Every row gives one point. Each copy is the shape, with its points in the same order, stretched, turned, moved and blurred by noise. Say if it was mirrored as well.

Shape (9 x 3)
[[  5  63 -22]
 [ -9 -35 -15]
 [ 15 -46 -28]
 [  9 -28  36]
 [  4 -32  14]
 [-18  -9 -24]
 [ -7  67  14]
 [ 44 -21 -29]
 [ -7 -23 -14]]
Copy 1 (9 x 3)
[[ 29  62   2]
 [ -7 -41   2]
 [ 21 -53 -22]
 [ 14 -40  47]
 [  6 -44  28]
 [ -7 -15  -3]
 [ 13  61  42]
 [ 48 -37 -11]
 [ -6 -29  -1]]
Copy 1 is: only turned
Copy 2 (9 x 3)
[[ -8  63 -22]
 [-12 -41  -6]
 [ 19 -56 -27]
 [ 16 -30  40]
 [ 11 -39  21]
 [-22  -7 -16]
 [-20  65  16]
 [ 43 -20 -36]
 [ -5 -33  -9]]
Copy 2 is: only turned

Shape (10 x 6)
[[ -5 -24 -57 -40  59  39]
 [  5  -6 -84  -7  38  29]
 [ -8  17  26 -74  13 -45]
 [ -9  33  -8  37 -19  30]
 [ 20 -16  14 -35   8  -2]
 [-10 -11  39 -26 -16 -18]
 [-16  44  20  42  29  -3]
 [  8  63  25  19  -6  15]
 [ -5  -5 -59 -14  27   1]
 [ 37 -20  21 -23   3 -23]]
Copy 1 (10 x 6)
[[-55 -13 -78  27 -20  48]
 [-18 -21 -89  11  11  30]
 [-60  39  11 -18 -46 -24]
 [ 23 -19   4 -36  23  39]
 [-20   2  -2  11 -51   7]
 [-26 -17  37 -21 -45  -6]
 [-11  -1  32  -5  45  19]
 [ 18  28  30 -24  20  31]
 [-29 -16 -61   2  -1   8]
 [ -2   4   8  26 -51 -11]]
Copy 1 is: mirrored
Copy 2 (10 x 6)
[[ 43 -11  -5  53  31  45]
 [ 24   4 -51  42  18  27]
 [ 40  25  85  18 -25 -22]
 [-29  26 -21 -30 -23  35]
 [ 38 -10  35 -20 -11   1]
 [  6 -12  56 -27 -28  -7]
 [-48  48  20 -15  12   8]
 [-18  59  16 -38 -16  18]
 [ 13   8 -19  42  -1   7]
 [ 40  -6  31 -34  -4 -26]]
Copy 2 is: mirrored
Copy 3 (10 x 6)
[[-18  -9 -40 -33  43  69]
 [-18  -5 -74   4  34  58]
 [  4  28  14 -83  -5 -27]
 [-26  20  -8  36 -38  15]
 [ 14 -16  11 -37 -14  21]
 [ -9  -8  29 -41 -34 -13]
 [-33  36  13  24  11 -16]
 [ -7  58  10  24 -26  -2]
 [-10 -11 -50 -20  20  27]
 [ 38 -17  12 -22  -8   0]]
Copy 3 is: only turned

Shape (11 x 8)
[[ -2 -60 -33  27  23  -9  10  27]
 [  4 -57  11  -3  13 -20   5 -75]
 [ 21  32  44  27  35 -12  11  41]
 [-26 -22  50  14 -30   6  -8 -32]
 [ 44  14  34  11  -4 -41  -6  53]
 [-35  36   6   2  -8   0 -50 -23]
 [-22 -34  47 -40   0 -25 -37 -45]
 [-42  14 -30 -14 -26 -23 -18 -29]
 [ 28  20 -11   4   8 -64 -59  28]
 [ -9  22   4  -2 -29  57 -22   4]
 [ -8  25  20 -30  -9 -26  13  22]]
Copy 1 (11 x 8)
[[ 13 -55 -33  23  14 -13  25  12]
 [ 39 -27  10  12  -5  -3  -8 -82]
 [ 25  44  28  -6   6 -17  35  41]
 [-16  -9  49  11 -40  15 -16 -29]
 [ 40  21  16 -13 -40 -43  27  49]
 [-24  40  -3   8 -31 -13 -54 -14]
 [  2 -10  42 -32 -26 -27 -50 -56]
 [-30  18 -41   0 -43 -18 -27 -43]
 [ 36  30 -26   4 -33 -79 -25  21]
 [ -9  21  -7 -11 -42  42 -27  24]
 [-10  29   5 -43 -36 -25  22   2]]
Copy 1 is: only turned
Copy 2 (11 x 8)
[[-40 -52 -25  13  42  -4  14  34]
 [-14 -52 -15 -22  43 -25  14 -72]
 [ 14  25  48  16  63 -32   5  38]
 [-27 -13  48  -8  -3 -19  13 -41]
 [ 36   2  23  14  25 -58  -1  48]
 [-27  27  26 -26   5 -12 -53 -17]
 [-13 -44  35 -62  14 -43 -17 -45]
 [-46  19 -21 -45  -5 -28 -27 -15]
 [ 16  -7 -10  -2  22 -63 -67  36]
 [ -2  25  28 -16 -11  34 -10   5]
 [  3  25  18 -44  17 -46  11  27]]
Copy 2 is: only turned

Shape (14 x 9)
[[-18 -22 -14  16  44 -58   5  26 -18]
 [-15 -52  11   7  26 -38  13   7 -10]
 [ 16 -23   9  11  15 -25  17  29   8]
 [  7   1   4 -49  31  46   8 -12 -11]
 [ 25 -29   4 -45  24  65  13   7  23]
 [ -9 -43  25 -27   0  42  -4  25 -37]
 [-12   0 -14  -3 -50  34  47 -22  22]
 [-59  -4 -39  49 -17  62  12  -5  30]
 [ 17 -33 -17  33   5 -51 -13  19 -10]
 [ 18 -12  32 -18  17  38  -3  17  -5]
 [-39  21 -43  21 -34  56  41  28   9]
 [-16  -1 -76   0 -31  37  11 -12  20]
 [ -1 -53 -10 -16  29 -19  18  40   1]
 [-11 -26   9 -25  18 -57 -25  32  19]]
Copy 1 (14 x 9)
[[-32 -25 -24  -8  40 -27  -5   8 -41]
 [-19 -46  12   4  50 -12   3  -1 -25]
 [ 16 -18  17   1  34  -3  14  19 -17]
 [ 14 -12  17 -39   1  84 -22 -37  -8]
 [ 42 -29  28 -29  15  95 -12 -12  12]
 [  5 -40  48   0  -9  49 -43 -12 -39]
 [-12 -21  35  10 -46  62  47   0  23]
 [-59 -23   0  46 -37  78  -3  36  42]
 [ 16 -26 -14  28  25 -37   3   3 -23]
 [ 34  -3  46  -7  13  52 -29 -11  -6]
 [-31 -14   5  19 -62  85  23  50  -1]
 [-18 -41 -32   7 -58  71  25   6  18]
 [ -1 -55   4 -19  45  12   1  19 -37]
 [  0 -44   6 -45  31 -41 -13   5   0]]
Copy 1 is: only turned
Copy 2 (14 x 9)
[[ -8 -39  21  20  49  -4  50  14 -43]
 [-17 -50  16 -13  30  -5  50   9 -14]
 [  8 -28  16   0  26  10  21  25   7]
 [-16  29 -11 -55  38  24  -2 -17  -6]
 [ -6  10  -3 -66  40  56  -5 -10  29]
 [-42 -18  -1 -70   7  30   5  29 -17]
 [-21  13 -11  -2 -41  50  26 -26  26]
 [-79   3 -23  42  -7  88  25  -7  12]
 [  9 -59  -1  25  20   7  14  20 -26]
 [-20   4  -3 -44  30  18 -13  22  20]
 [-40  31 -10  27 -24  89  30  11  -6]
 [-18   6 -19  24 -14  89   7 -41 -20]
 [  7 -37  34 -29  41  34  37  12 -19]
 [ -3 -41  64  -4  32 -13   2  -1 -17]]
Copy 2 is: mirrored

Shape (15 x 11)
[[ 29  40  28 -16 -32  -2 -17 -16 -13  44  -5]
 [-42 -11 -22 -10  -6  37  44  -6  19  25 -14]
 [-53 -26   4 -36   1 -22  21  -5 -15 -32 -11]
 [ 14  43 -53 -41 -49 -54  30 -20  28 -39  12]
 [-38  32  33  -2  45  34 -27 -12 -45   8  22]
 [-17  25  28  46  42  16 -21 -11  -2  22 -22]
 [-26 -22   5  31  11  36 -18 -13  22  24  56]
 [-59 -12  16  49  21  12 -41 -30  -8  50  26]
 [-19  24  21  15 -12  18  50  -2  51 -15 -30]
 [-19 -12  -6  28  -5  34  13   9 -20 -34 -32]
 [ 21 -18 -39 -16  40   5 -30   5  15  42  21]
 [-64   1 -50  47  15   3  35  48 -25  42  -8]
 [ -3  19   7 -37 -53 -50  10  26  48 -38  34]
 [ -1 -41 -28   0  12 -45  39   7  12   0  50]
 [ -7  43 -12 -39 -38 -28  39 -26 -44  36  40]]
Copy 1 (15 x 11)
[[ 36  53  17 -26   0 -12 -40 -30   5  61 -11]
 [ -9   9   0 -22 -10  40  57 -39  15   9 -22]
 [-34  -8   5 -35  -3 -19  38 -18 -41 -29  -8]
 [ 44  43 -39 -47 -21 -76  18  -2  48 -49  -8]
 [-26  41  20 -12  38  37 -21 -19 -39  18  51]
 [-27  36  20  47  38  27 -24 -29   0  30  -4]
 [-34 -17  11  17  -2  30   4 -41  34  31  60]
 [-65  11  -1  41  19  12   4 -56 -10  63  35]
 [ -1  34  43  10 -15  14  31 -22  44 -26 -31]
 [ -9  14   3  24 -24  42   5 -13 -32 -20 -18]
 [ -3 -30 -38 -23  46  11 -16 -14  22  41   7]
 [-42  28 -43  26  12  43  75  24  -9  39  -3]
 [ -4   7  18 -53 -37 -68   4  28  56 -27   8]
 [ 10 -49 -16  -4  18 -40  50   5  20   9  28]
 [ 50  58 -19 -55  -7 -41  39 -20 -11  35  32]]
Copy 1 is: only turned
Copy 2 (15 x 11)
[[ -9  -3  40  -5 -43  12 -18 -22 -24  53   5]
 [  3  32 -26  14  -2 -18  40  39  17  20   5]
 [-20   3 -30  -5 -13 -55  10  25 -40 -33   9]
 [ -4  22 -44 -33 -87 -18  27 -70  -2 -13  -5]
 [-56  -3  14  16  43  15 -26   4 -45  11  24]
 [-27 -29  26  44  34   7 -17  -8   4  14 -10]
 [ -7  -7 -17  42  16  13  -5  15  23  19  72]
 [-34 -26 -13  58  32 -27 -27   9   7  41  55]
 [ -9  22  19  31 -25 -10  43   7  31 -30 -18]
 [  8  11 -22  53  -1   3  -5  27 -24 -22 -28]
 [ 14 -38 -38 -35  18  27  -8   2  13  36  20]
 [-55 -25 -69  36  -6   8  32  52  -2  35 -17]
 [-17   0 -12 -34 -93 -14   9 -16  13 -45  33]
 [  9 -47 -57  -9 -34  -4  54  -1  -8  -8  44]
 [-34  14 -12 -16 -61  -8  33 -35 -54  60  34]]
Copy 2 is: mirrored

Shape (16 x 12)
[[  6  44 -14 -30 -59  17 -17 -26  17 -22 -32 -10]
 [-18  41 -29  44  -4 -17   7  27 -13 -13  -6 -12]
 [-24  13  19 -13  41 -14  -1  42 -32  -2 -18 -27]
 [-47  32  31  41  18  30  27   0  19 -40   8 -40]
 [-33 -19   7  35  37  -5  43  36  49  -9 -71 -54]
 [ 16   3 -41   5 -49  13  -2   3 -36  57 -33  14]
 [ 23 -18  28 -38 -47 -39 -23  10 -29  38  -3 -34]
 [-48  44  -7 -17  31  -2 -16   1  20  14  -3  33]
 [ 10 -14 -34 -41  36 -10 -26  29   8 -33 -56  36]
 [  3 -31  43  43  11  21 -13  50 -15 -25 -35 -17]
 [  3   6  -7 -22 -46  25  26  23  51  12  -9 -26]
 [ 14  37 -23 -42 -38  29  50 -36   5  10 -21 -10]
 [ 40  43 -24  36 -11  16  13 -40  17 -18 -14   1]
 [-26  38 -30   9 -11  18 -16 -14  11   6 -11 -52]
 [ -6  45  17  36 -48 -44  16  19 -11  51 -47  38]
 [-39 -36 -49 -27  28 -21   2 -24 -28 -38  -5 -33]]
Copy 1 (16 x 12)
[[  2  36  17 -18 -26  22 -54 -31  18 -27 -16  -9]
 [-43  39 -39  33  12 -14  10  16   9   0   4   6]
 [-42   0   2 -11  57   4  -3  51 -33  21   4  -4]
 [-82  16  32  38  39  26  23   6  23 -41  31   9]
 [-78 -19   6  25  76  34  30  26  61  19 -57  -1]
 [ 27  19 -34  -4 -45  34   1 -21  -9  66 -13  -2]
 [  9 -17  24 -19 -14 -15 -57  -6 -22  74  13 -29]
 [  7  32  13  -5  20 -21  32  31 -32 -34 -20  -8]
 [ 29 -22 -39 -37  51   2 -36  38   1 -27 -48  24]
 [-27 -33  11  41  46  30 -23  26  12  25   5  57]
 [ -7   7  26 -15  -7  26   4  -5  64  15  -2 -19]
 [ -7  42   9 -62 -11  39   7 -58  29   5  -1 -27]
 [  5  50 -23  21  21  13  -6 -61  36 -19   5  11]
 [-24  39   0  28   9  33  -6   0   7  -9  -2 -52]
 [-13  50   3  10 -29 -39  21 -14  -6  63 -44  33]
 [-40 -46 -43 -15  31  20 -11  -4 -29 -30   3 -51]]
Copy 1 is: mirrored
Copy 2 (16 x 12)
[[  0  35 -12  -5 -47  21  19  18  24  64  24 -35]
 [  7  36 -31  27 -24  -1  16  23 -14 -27   1  31]
 [ -7  21  -9 -26  18 -20   2   5 -46 -28 -28 -16]
 [-37  33  13  13 -23  37   7 -36  13 -41 -18   9]
 [  4 -19 -39   1 -11  -2  13 -15  41 -37 -85 -17]
 [ 36 -18 -49  -4 -39   9   5  29 -42  61   9  24]
 [ 43   2   8 -47 -43 -52 -22 -13 -44  31  11 -26]
 [-31  30  -7 -16  34  -5 -12  16  13  31  11  33]
 [ 15 -28 -25 -14  52 -15  30  64  13  23   1 -46]
 [ 20 -32  29  -6 -16  17  -8  23 -23 -39 -46 -26]
 [ 18   9 -24 -56 -53  28  15 -12  43  23   5  -2]
 [  7  23 -40 -21 -25  32  58 -30   3  67  19  -6]
 [ 44  26 -15  45 -15  41  30 -11  21  27  18   7]
 [ -6  38 -47  13 -37  21 -22 -10   5  12   8 -10]
 [ 23  22   9   3 -38 -36  15  33 -18  53 -35  70]
 [-28 -30 -55  23  19 -33  20 -15 -21 -12  32 -42]]
Copy 2 is: mirrored
Copy 3 (16 x 12)
[[ 27  33 -20 -17 -69  -7 -13 -12  24  -7 -24 -50]
 [-14  20 -28  30 -10 -17  25  29 -45 -35   1 -29]
 [ -5  -5  22 -11  32 -26 -21  48 -57 -13 -16 -39]
 [-45  23  11  13  28  47  11  19 -24 -36 -12 -60]
 [-16 -36   4  55  39   1   1  38  -9 -50 -81 -59]
 [ 26  15 -48   7 -44 -14 -14  35 -29  47 -42  26]
 [ 19  19 -44 -28   4 -40 -95  13  -5  21 -27  15]
 [-20  -6  39  15 -20 -28  14  29   9  29  19 -49]
 [ 47 -66  40  15 -41 -55  -8  27 -13 -31 -10 -34]
 [  1 -16  26  32   3  20 -49  43 -47 -59 -28  10]
 [ 11  18 -31 -23  -5  11 -10  38  47 -14 -50 -23]
 [ 44  31 -26 -34 -20   8  31  -6  22  37 -50 -30]
 [ 43  34 -28  41 -19  16  26 -24  -7 -17 -11 -25]
 [ -4  21 -44   8  -9  16  -7  14 -17  10 -11 -79]
 [-12  57  -4  55 -31 -63  -3  32  -8  24 -48  35]
 [  3 -79 -13 -29   3 -19  -1 -20 -42 -11  -5 -63]]
Copy 3 is: mirrored

Shape (16 x 12)
[[ 42  57 -43 -32  30   7  44 -22  29   6  -3  -5]
 [-15  -3 -18  20 -11  55 -37  -6  23  -9  32 -25]
 [  7 -14  19 -22 -13  26 -13  37   0  -9  25  27]
 [ 34  49 -58   1 -11 -26  25  -6   1  20  -6  19]
 [-35 -28 -34  37  14  26 -14 -10  13 -13   7  -3]
 [  6 -13 -26 -25 -53  17 -21  30  30  -3  -7  -6]
 [ -8   2   2  26 -35  35   8 -20  -8 -32   3 -20]
 [-18  -8  20 -22 -19 -12  21  -8  31  33   8 -17]
 [ 56  33 -30   8  39 -21   7 -42 -22  36 -18 -35]
 [ 28  61  -1 -27   6 -28 -19 -21  28  -4 -27  13]
 [ 20  78 -30  19  22 -19  22   9  13  42 -19 -10]
 [ -1 -19  -6 -28 -24 -16 -20  10  27 -20  29 -14]
 [ 22 -32   0  10 -26  31  -3  34  56 -16 -17   4]
 [ -7 -14  16 -27 -39  28 -42  46  15 -35  30 -44]
 [-44 -29  -1 -31 -11  31 -17  18  -7 -16 -19 -29]
 [ 24  43 -27   6  33 -57  55   6  24   0 -17  -9]]
Copy 1 (16 x 12)
[[ 16  34   5 -29   4   7   8  59   3  11  33 -90]
 [ -1 -35 -29 -12 -30 -48 -60  43 -24   0  12   7]
 [ 37 -39   1 -10 -18  14 -35   1  -9  28  -8  31]
 [ 44  27   2  13   8 -28  19  31 -13  -1  19 -72]
 [ -7  -8 -35  -2 -20 -40 -15  37   4  -6   4  22]
 [  9  -3  -1  -2 -43 -37 -41  16 -24  54  -1 -18]
 [  3 -21 -21   8 -38 -25 -41  10  -6 -30  10 -29]
 [-30   8  16 -16 -16   2   5  -9 -19  12  22 -10]
 [  3  13 -17   0  56  -9  18  28  21  -4  26 -80]
 [ 24  38  14 -32  11 -25  -6  -9   0  12  39 -54]
 [ 11  62  17  -3  49  -2  10  31 -17 -28  16 -60]
 [  5 -28   6 -35 -36 -29  -8  -9 -10  45 -12  -2]
 [ -3 -22  31  -3 -41 -17 -48  41  16  55  -3  16]
 [  4 -38   2 -42 -35 -19 -76  -9 -20  38 -32   2]
 [-18  11 -30 -19 -37  12 -40 -16  -1  26  -6  13]
 [ -2  43  40 -20  19  10  40  14  25 -15  -1 -62]]
Copy 1 is: only turned
Copy 2 (16 x 12)
[[ 20  -6 -95  13   4  13  -3   9 -21 -48  37 -23]
 [ 29  29  31  26 -11  12  -1  14  60 -21 -32 -54]
 [ 10  38  11 -16 -22  25  -1  24  22   9 -11  22]
 [ -4   7 -57  39 -32 -28  -8   3 -12 -12  60   0]
 [-13   1  41  10   7 -15  16  -6  56 -25   7 -48]
 [ 46  27  -6  15 -18 -41 -10  14  36   6 -28  12]
 [ 37  -2  38  63  -4  29  21 -14  23 -29 -13 -13]
 [ 21 -27   1  -9 -15   2  -3   4 -20  33  -7 -15]
 [-13 -15 -56  48  30  -6 -71 -15 -26 -35  50 -38]
 [-10 -16 -68  10 -35 -15 -27 -36 -19 -30 -16  -2]
 [-18 -18 -63  25 -22 -20 -36  44 -41 -31  35 -27]
 [ 39  19  14 -22 -29 -12 -13 -18  28 -11  -9  -4]
 [ 33 -28   5   0  13  -9   5  30  61 -31 -16  16]
 [ 67  52  42  -2 -21   6 -29  24  22 -27 -67  -5]
 [ 28  24  33  16  20 -24   7   2  -5  -7 -47 -19]
 [ -3 -48 -48 -16 -13 -25 -18  11 -43 -57  68  -7]]
Copy 2 is: mirrored
Copy 3 (16 x 12)
[[-74  44  -6  26  27 -24  38  -7   3 -21 -21 -62]
 [-11 -25 -64  45 -31 -17 -16  -7  24  -2 -29  24]
 [-15 -28 -27  -4  18   0 -27   2  16   6  49  31]
 [-37  46  -3  14   6 -33  46  -7 -35  41 -14 -45]
 [ -3 -31 -34   7 -20  -6  15  -9   9   5 -64  55]
 [-33 -13 -20   1 -58  -2  -5  40  27  31  13  -5]
 [  7 -41 -49   1 -23   2  26   2 -33 -12 -28 -10]
 [-15 -37  20  41   4  15  17  15  32  11   2  21]
 [ 11  47   1  29  19   0   2 -31 -24  -1 -52 -63]
 [-27  69  37  14  -6 -23  41 -26 -18 -18  14   0]
 [-39  31  25  57  14 -58  21 -13 -46  13 -27 -32]
 [  5 -15 -18  -8 -25 -17   7  -2  48   8  20  14]
 [-13   4 -13 -20 -23 -23 -10  71  26 -19 -15  20]
 [  7 -44 -41  -7 -38 -19 -38 -11  38  -1  26   2]
 [-25 -62 -14 -14 -48  33 -30 -24  11   3 -13  25]
 [-26  32  48 -12  38 -71  46  -5 -14   1 -34 -43]]
Copy 3 is: only turned
